Rows are points. Two turns around zero, p and q, are shown by what they do to some points. Write where each new point lands after one turn and then the other. Backwards means that the second turn is done in reverse. Each puzzle has new turns, and all numbers are rounded.

Turn p:
[ 0.63 -1.78] => [ 0.26 -1.87]
[-1.41 -1.24] => [-1.63 -0.94]
[0.65 1.54] => [0.94 1.38]
[ 1.09 -0.77] => [ 0.92 -0.97]
[-0.95  2.25] => [-0.48  2.39]
Turn q:
[ 0.09 -0.94] => [0.94 0.00]
[-0.41  2.01] => [-2.04 -0.22]
[-0.60  2.20] => [-2.25 -0.40]
[-0.12 -2.30] => [ 2.28 -0.33]
[ 1.04 -0.97] => [1.06 0.95]
Where do these land?
q, then p: [2.14 1.81] => [-1.12  2.57]
q, then p: [-0.04  0.58] => [-0.57  0.13]
q, then p: [-1.67 -1.05] => [ 0.53 -1.90]
q, then p backwards: [-0.43 -1.34] => [ 1.38 -0.28]

Turn p:
[ 1.07 -1.07  1.47] => [-1.54 -1.42  0.23]
[-0.63 -1.27 -0.38] => [-0.05 -0.26 -1.44]
[1.47 0.00 1.68] => [-1.41 -1.10  1.34]
[1.01 0.77 1.04] => [-0.66 -0.31  1.47]
[-1.48  0.48 -3.39] => [ 3.17  1.31 -1.47]
[-1.45  1.09 -0.42] => [ 0.49  1.79 -0.13]
Turn q:
[ 0.63 -1.09 -0.31] => [ 1.16 -0.21 -0.54]
[-0.24  2.31 -1.29] => [-1.26  2.25  0.63]
[ 1.50 -0.01  0.30] => [1.19 0.06 0.95]
[ 1.47 -0.49  0.96] => [ 1.33 -0.75  1.00]
[-3.37 -0.72  0.34] => [-2.44 -1.36 -2.05]
Where do these land?
q, then p: [1.76 0.33 1.07] => [-1.60 -1.00  0.89]
q, then p: [ 1.04  0.04 -0.61] => [ 0.09 -0.30  1.16]
p, then q: [-0.88  1.72 -1.55] => [0.54 0.97 2.21]
q, then p: [-1.91 -2.09  1.09] => [ 0.95 -1.02 -2.69]

Turn p:
[-2.17  2.70 -1.21  0.23] => [-0.63  3.60 -0.27  0.28]
[ 0.91 -0.10  0.28 -1.23] => [ 1.01 -0.52  0.25 -1.04]
[ 1.86 -0.59 -1.70 -0.03] => [ 1.89 -0.67  1.13  1.18]
[ 0.54 -0.56  3.31 -0.75] => [-1.27 -1.93 -0.07 -2.60]
[-1.39  1.52 -0.16 -0.09] => [-0.60  1.92 -0.35 -0.33]
[ 1.10 -1.88  0.43  1.58] => [-0.62 -2.29  0.45  1.26]
[-0.85 -1.09 -0.93  0.29] => [ 0.21 -0.12 -1.14  1.22]
Turn q:
[ 1.02 -0.45 -0.09 -2.28] => [ 2.34 -0.26  0.66  0.71]
[ 1.47  1.35 -1.47  1.37] => [-1.14 -2.34 -0.86  0.73]
[0.39 1.21 0.40 0.33] => [-0.19 -0.19 -1.28  0.43]
[ 0.86 -0.98  0.63 -0.43] => [0.46 0.50 0.80 1.09]
[-3.75 -1.12  0.53  1.01] => [-1.47  2.29  0.67 -2.96]
Where do these land?
p, then q: [-0.32  3.64 -0.74  0.50] => [ 0.49  0.78 -3.64 -0.10]
q, then p: [-0.19 -0.78  0.40  1.07] => [-0.97  0.78 -0.52 -0.35]
p, then q: [-1.36 -0.25  0.13 -2.20] => [ 1.45 -2.14  0.20 -0.18]
q, then p: [ 0.38 -1.10  0.36  1.83] => [-1.80  0.79 -0.98 -0.03]
q, then p: [-0.22 -3.26  0.11 -1.49] => [-1.68 -0.85  1.64 -2.59]
q, then p: [ 0.45  1.88 -1.40  0.01] => [ 1.39 -1.05 -1.02  1.27]
q, then p: [ 1.27 -0.14  1.14  0.29] => [-1.10  0.39  0.70  1.08]

Turn p:
[-2.31 -0.14  0.96 -0.90  0.72  1.44] => [-2.73 -0.20  0.08  1.20 -0.48  0.70]
[ 0.92 -1.19  0.09  0.07 -1.58 -1.09] => [ 1.27 -1.27  0.89 -1.36  0.13  0.29]
[ 2.26 -1.52 -1.81  1.62 -0.70  0.01] => [ 3.14 -0.13 -0.91 -0.83  0.29  1.53]
[ 1.84 -0.98  0.23  0.52  0.15 -0.42] => [ 1.55  0.25  0.64 -0.42  1.17  0.66]
[-3.19  1.63  0.08  0.98 -0.64  0.48] => [-2.26 -1.47 -2.10  0.70 -0.73 -1.32]
[-1.80  1.11  0.41 -0.74  2.18 -1.01] => [-2.56  1.65 -0.32 -0.43  0.33 -1.13]
[ 3.70 -0.30  0.44  0.68 -0.81  0.22] => [ 3.43 -0.04  1.26  0.62  1.18  0.16]
[-1.42  1.38 -0.40 -2.24  0.67  0.38] => [-1.84  1.19  0.48  0.51 -1.91 -0.87]
Turn q:
[ 0.02 -1.11  0.66 -0.69 -0.29 -1.42] => [ 0.08  0.48  0.75 -1.84 -0.27  0.02]
[ 2.38  1.01 -0.86  0.18 -0.91 -1.44] => [-0.09  0.27 -2.16 -1.06 -0.46 -2.07]
[-1.11  0.42 -0.18 -0.64  2.36  2.17] => [-0.01 -1.31  0.42  1.66  2.17  1.67]
[ 0.19 -1.59 -1.28  0.93 -2.25 -0.84] => [-1.90  0.81  0.06 -0.65 -2.40 -0.64]
[-2.52  0.36 -0.59  0.80  2.31  0.06] => [-0.33 -1.39  2.43  1.54  1.54 -0.36]
[0.36 0.38 2.13 0.74 0.45 1.47] => [ 2.16 -0.74 -0.27  0.82 -0.51  1.23]
[ 1.55 -0.86 -1.15 -0.90 -1.91 -1.12] => [-1.46  1.29 -1.40 -1.79 -0.96 -0.56]
[-0.54  0.86  1.80  0.26  2.84  2.25] => [ 2.14 -2.06  0.40  1.65  1.62  1.76]
[-0.33  0.54 -0.53 -0.69 -2.61 -1.12] => [-0.59  2.66 -0.22 -0.33 -0.74 -1.04]
Where do these land?
q, then p: [ 1.59 -1.59 -1.36 -0.19 -0.62 -1.16] => [-1.37 -0.40  0.49 -1.16 -2.25 -0.01]
p, then q backwards: [-2.11 -0.34  0.28 -0.50  2.09  0.93] => [-0.45 -0.83 -2.25 -1.08 -1.19  1.25]
q, then p: [0.89 2.69 0.62 1.54 1.22 0.39] => [ 2.31  0.77 -0.71 -1.76  1.52  0.76]
q, then p: [ 1.75  0.19 -0.98 -1.58 -1.17  0.76] => [-0.17  1.06 -1.55  0.05 -2.21 -0.24]
q, then p: [-0.39 -0.25  2.06 -1.20 -0.78  1.74] => [ 1.35  0.32 -0.17  2.72 -0.39  0.04]
q, then p: [-1.06 -1.47 -0.84 -1.42 -1.45 -2.19] => [-2.33 -0.11  1.27  0.43 -0.95 -2.19]
q, then p: [0.22 0.46 1.90 0.80 1.96 0.80] => [1.70 0.39 0.80 0.28 1.26 1.91]
p, then q: [-0.88  0.31 -1.67  2.56 -1.26 -1.28] => [-3.09  0.06 -0.86 -1.58  0.78 -0.19]

Turn p:
[-1.38  1.33 -1.37 -1.52 -1.77 -1.19  0.84  0.90] => [ 0.85 -0.70 -1.25  2.99 -0.56  0.37  0.16  1.32]
[-0.68  0.58 -0.70 -1.07 -1.53 -0.70 -2.43  0.93] => [ 0.84 -0.50 -1.02  1.33 -1.06  1.97 -1.73 -0.54]
[ 0.83  1.05 -0.42  0.39  0.34  3.79 -1.60 -1.62] => [-1.16  0.91 -0.50 -1.02  1.62  2.22  1.62 -2.85]
[ 1.16 -1.32  1.89  1.32  1.60  0.00  1.53 -1.11] => [-0.71  0.13  2.02 -2.08  0.49 -2.22  0.66 -0.07]
[-1.26 -0.38  1.66  1.66  1.45 -0.98  1.29 -0.68] => [-1.51  0.80  1.07 -0.15  0.21 -2.78 -0.70  0.28]
[ 0.78 -1.41  1.46 -0.46 -0.94  2.06 -0.37 -0.13] => [ 0.68  0.44  2.30 -0.66  0.96  1.51  0.34 -0.72]
[-0.59 -1.85  0.27  1.12  2.05 -0.47  1.75  1.39] => [-0.29  1.63  0.54 -1.48  0.17 -1.78 -0.42  2.44]
[ 0.20  1.75 -0.96 -2.98 -0.70 -1.06 -1.32  1.01] => [ 1.16 -0.73 -1.36  1.65 -2.75  1.76  0.39 -0.14]
[ 0.81  1.89 -1.19 -0.04 -1.73 -0.76 -0.81  1.27] => [ 2.11 -0.82 -2.06  1.11 -0.24  0.43 -0.29 -0.74]
[ 0.13 -1.63 -0.64  1.57  1.23 -0.69  1.11 -1.96] => [-1.97 -1.16  0.27 -1.67  1.15 -1.47 -0.03  1.01]
Turn q:
[ 0.08 -2.08  1.69 -1.25 -0.18 -1.26 -0.62 -0.16] => [ 1.10 -0.63 -0.09 -0.16  0.57 -2.70 -0.72 -0.99]
[ 2.28  0.67 -1.08  1.79  0.65 -0.82  0.31 -0.76] => [-0.21  1.82 -1.59  0.74 -0.25  1.40 -1.78  0.45]
[-2.48  1.49 -0.68 -0.20 -0.55 -1.14 -1.30  1.50] => [ 0.90  0.99  1.12 -0.02 -0.46 -0.58  2.88  1.60]
[-4.17 -0.35 -2.02 -1.00  0.29  0.98 -3.03  1.70] => [-0.94 -1.25  2.55  1.65 -1.14 -1.89  3.46  2.68]
[ 0.27 -1.13  0.17  1.39 -0.13  0.85  3.01 -1.15] => [-0.69 -0.65 -0.56  0.59  2.46  1.87 -0.92 -1.58]
[1.14 0.82 0.79 1.42 1.78 1.00 1.58 0.03] => [ 0.10 -0.97 -1.56 -0.68  0.62  2.27 -1.19  0.68]
[ 2.72  0.41  0.63  1.53 -1.03  0.99  1.01  0.21] => [-0.19  0.17 -2.27 -0.16 -0.82  1.87 -0.78 -1.84]
[ 0.22 -0.50 -0.14 -3.03 -0.42 -0.64 -0.06  0.23] => [-0.94  0.37  0.90 -1.75 -0.08 -2.22 -0.08 -0.55]
[-0.06  0.67  0.64 -0.65 -0.41  0.04 -0.90 -1.61] => [ 0.87  0.14  1.50 -0.21 -0.90  0.00 -0.87 -0.46]
Where do these land?
p, then q: [-0.02  3.38 -0.94 -0.03  1.42  0.00 -1.50  0.73] => [-1.63  2.62  1.79  1.21 -0.19  1.61  0.06 -0.50]
p, then q: [ 2.85  1.42  0.20  1.08  0.59 -1.91 -0.86  1.17] => [-1.27  2.64  0.36 -0.06 -0.57 -1.77 -1.68 -1.56]
p, then q: [ 1.86  0.51  0.39  0.76  1.45 -0.23  0.21  0.23] => [-0.47  1.48  0.77 -1.32  0.52 -0.89 -0.63 -0.69]
q, then p: [-1.26  0.89 -2.49 -1.10  0.47 -1.43  0.30  0.18] => [ 0.61  2.11 -0.31  1.66 -1.41 -1.55  0.24 -0.08]
p, then q backwards: [ 1.42 -2.18  1.84 -0.16  0.05  1.72  2.04 -0.36] => [-3.18  1.41 -0.02 -1.99 -0.33 -0.74  0.65 -0.55]
p, then q: [-1.01  1.62 -1.94  0.06 -1.64  0.19  1.38  0.55] => [-1.22  0.59 -1.89  1.49  0.80  1.39 -0.05  1.46]
p, then q: [ 0.57 -1.79  1.46 -1.18 -0.47  1.12 -1.49  0.18] => [ 0.70 -2.11  0.50 -1.09 -1.49  0.29 -0.59 -1.33]
p, then q backwards: [-3.20  0.49 -0.84  0.53 -0.09 -1.46  0.07  1.23] => [ 1.59 -1.37 -1.76  1.41  1.69 -1.03 -1.20 -0.53]
q, then p: [-0.17 -1.85 -0.26  0.85 -0.45  1.41 -0.30 -1.27] => [-1.26 -0.08  0.59 -0.90  1.49 -0.51 -1.62 -0.53]
p, then q backwards: [-1.04 -2.48  2.59 -0.81 -1.31  0.58  0.16 -2.63] => [-2.46 -0.32 -1.37 -1.56 -0.06  1.98  0.52 -2.99]

Turn p:
[-0.61  1.02  0.12  1.67  1.17 -2.95 -3.53  0.27  1.26] => [-0.51  0.18 -0.90  2.19  1.68  0.38 -1.53 -1.54 -3.86]
[ 1.27 -0.58 -0.51 -2.74 -0.91 -0.46  0.46 -0.20 -0.80] => [-1.56  1.77  1.08 -1.48 -0.69  0.71  1.03 -0.14  0.79]
[-2.34  1.52  0.50  1.59 -0.47 -2.97 -0.11  2.57  0.75] => [ 1.03 -2.06  0.35  1.13 -1.19  0.08  0.71 -1.58 -3.96]
[ 0.80  0.46 -0.62 -0.20 -0.11  1.84  2.15  0.68  1.26] => [ 1.07 -1.41  1.17 -1.14  0.03  0.18 -0.03 -0.67  2.25]
[ 1.28 -0.57  0.02 -0.53  1.20  1.38  1.75 -2.50  0.03] => [ 0.43  0.60 -0.64 -2.21  1.69 -0.44 -0.04  1.20  2.14]
[ 1.65 -0.79  0.39  1.36  0.08 -0.80 -1.24  0.33 -0.71] => [ 0.23  1.53  0.70  1.73  1.05 -0.93  0.12  0.01 -0.52]
[ 0.05  1.44 -0.01 -0.49 -1.28  2.45  2.08 -0.30 -1.37] => [ 1.04 -0.47  1.04 -1.68 -2.11 -0.46 -0.80  1.50  1.88]
[-1.86  0.67  1.40  0.36 -1.04  0.13 -0.95  2.41  1.56] => [ 1.21 -1.47 -0.30  1.94 -1.71  1.85  0.02 -1.23 -0.94]
[ 0.38 -1.69 -1.61  0.17 -0.71  0.32 -0.37 -2.27 -0.17] => [-2.03  0.02  0.18  0.04  1.57 -0.08  0.12  2.03  0.88]
[ 0.16  0.47 -1.26 -1.93  0.38  2.41  1.00  0.13 -1.37] => [-0.91  0.11 -0.01 -1.64 -1.73 -0.84 -0.74 -0.15  2.57]
[-1.40  1.00  2.09  0.52 -0.39 -1.45 -1.03  0.68  0.72] => [ 1.35 -0.08 -0.81  0.97 -0.71  1.36 -0.04 -0.36 -2.45]
[ 0.63 -2.96 -0.51  0.21  2.09  0.11 -0.21 -1.81 -1.16] => [-1.34  1.28 -1.87  0.15  2.13 -1.80  1.18  0.93  1.23]
Turn q:
[ 0.15  1.81 -0.04 -2.94 -1.63 -0.43  1.29 -0.16  0.23] => [-0.08 -0.76 -0.90  1.87 -1.53 -2.37 -1.85 -0.01  0.49]
[ 1.82  1.97 -0.33 -1.48 -1.24 -0.67  1.00  2.28  0.79] => [-1.16  0.28 -2.39  1.06  0.31 -1.28 -2.46 -1.12  1.01]
[ 0.34  1.29 -1.05 -0.75 -0.22  0.17  2.24  0.75  1.58] => [ 0.60  1.81 -1.15  1.26 -0.01 -1.36 -1.19 -0.06  1.33]
[-0.82 -2.01  0.08  0.51  1.93 -1.48 -1.56  1.00  1.99] => [-1.31  1.97 -0.24 -1.26 -0.60  0.65  2.66 -1.58 -0.84]
[-0.38 -1.26  0.99  0.88  1.69  2.61 -1.89 -0.74  0.92] => [ 0.61 -0.44  2.18 -0.15  1.42  0.82  2.79 -1.40  0.59]
[-2.49 -1.15 -1.49  1.06 -1.32  1.28 -0.52 -0.54 -3.63] => [-0.55 -0.57  3.80 -0.63 -0.13  1.50 -1.44  2.67 -1.02]
[ 0.74 -1.13 -0.17  0.35  0.15 -0.03  0.70 -0.60 -2.20] => [ 0.96 -0.64  0.23  0.13 -0.25  1.98 -0.89  0.69 -1.01]
[-0.73 -1.11  1.55  1.38  1.43 -1.53  0.19  0.17  1.73] => [ 0.71  1.50 -0.91 -1.75  0.13 -0.40  2.02 -0.88 -1.36]
[-1.96 -0.08 -1.41  2.04  1.68 -0.39 -1.63 -1.19 -1.98] => [-1.05  0.12  1.43 -0.54  0.60  1.65  1.95  3.07 -1.10]
[ 1.33 -1.27  0.24  0.94 -0.28  1.11 -1.78 -1.89  2.16] => [ 0.89 -1.03  0.37 -1.44 -0.39  0.77  2.17 -1.24  2.44]
[ 1.09  0.76  0.65 -1.36  0.04 -0.62  0.85  0.28 -0.97] => [ 0.20 -0.84 -1.31  1.27 -0.18 -0.18 -1.12 -0.28 -0.84]
[ 0.92  2.18  0.97 -0.63 -2.23 -0.02  1.11  0.65 -0.62] => [ 0.16 -1.41 -1.13  0.20  0.63 -1.78 -2.64  0.12  0.32]
Where do these land?
p, then q: [-0.86  0.98 -1.49 -1.05 -1.02 -1.14 -1.98  1.23 -4.98] => [-2.23 -1.40  0.42 -2.62 -0.69 -2.81 -2.32  2.66 -1.66]
p, then q: [-1.34 -1.84 -1.15 -1.21  0.49  0.37 -1.66 -1.18  1.35] => [-0.31  2.35  2.45  0.44  0.17 -0.05  1.08  1.01  0.55]
p, then q: [ 0.13  1.28 -1.20 -1.37  0.29  0.14  1.95 -1.49  0.50] => [-0.59 -0.33  0.65  1.83 -1.71 -0.77  0.39 -1.80 -0.49]
p, then q: [-0.79  0.22 -1.90  1.30  1.85  0.48  0.25  1.35  1.28] => [ 0.73  0.30  0.16 -1.14 -2.10  1.62  1.98  0.24 -0.47]
q, then p: [ 3.51  1.59 -0.46 -0.24  0.07 -0.33 -1.57 -1.51 -0.53] => [-1.56 -2.46  0.00  1.30  1.67 -0.19  1.21 -0.27  2.39]
p, then q: [-0.75  1.31 -0.95  1.05 -1.12  0.52  0.76  0.17  0.60] => [-0.07 -0.62  0.69 -1.04 -0.52  0.89 -0.05 -1.79 -0.75]
q, then p: [ 1.56 -0.56  0.56 -0.61 -0.93  0.49  1.21  0.32 -0.60] => [-0.92  1.04  0.09  1.11  1.19  0.25 -1.04  0.64  0.57]
p, then q: [ 0.38 -0.21  2.83 -0.84  1.13  0.58 -0.74 -1.61 -0.76] => [-1.57  0.25 -1.16  1.72  1.10 -0.02 -0.70  0.84  2.23]
p, then q: [-0.20 -1.69 -2.01  0.42 -0.84  0.38  1.03 -0.29  1.16] => [ 1.15  2.03  0.82 -0.40 -0.28 -0.25  0.85 -1.35 -1.21]
q, then p: [ 0.69  0.55  2.01  3.31 -1.04 -1.84  2.14 -0.65  0.62] => [-2.72  2.17  1.42 -1.62  0.04 -0.46 -0.24 -2.81  0.85]
p, then q: [-1.07 -0.60  0.36  0.03  0.23  0.78 -1.28  1.15 -0.10] => [ 0.14  0.44  0.47 -1.42  0.01  0.41 -0.15  1.10  1.19]
p, then q backwards: [-1.27 -1.01  3.41 -0.79  0.91 -0.43 -0.11  2.52  1.47] => [ 2.57 -1.90  0.94 -1.08  2.82 -0.59  0.82 -1.24  1.29]
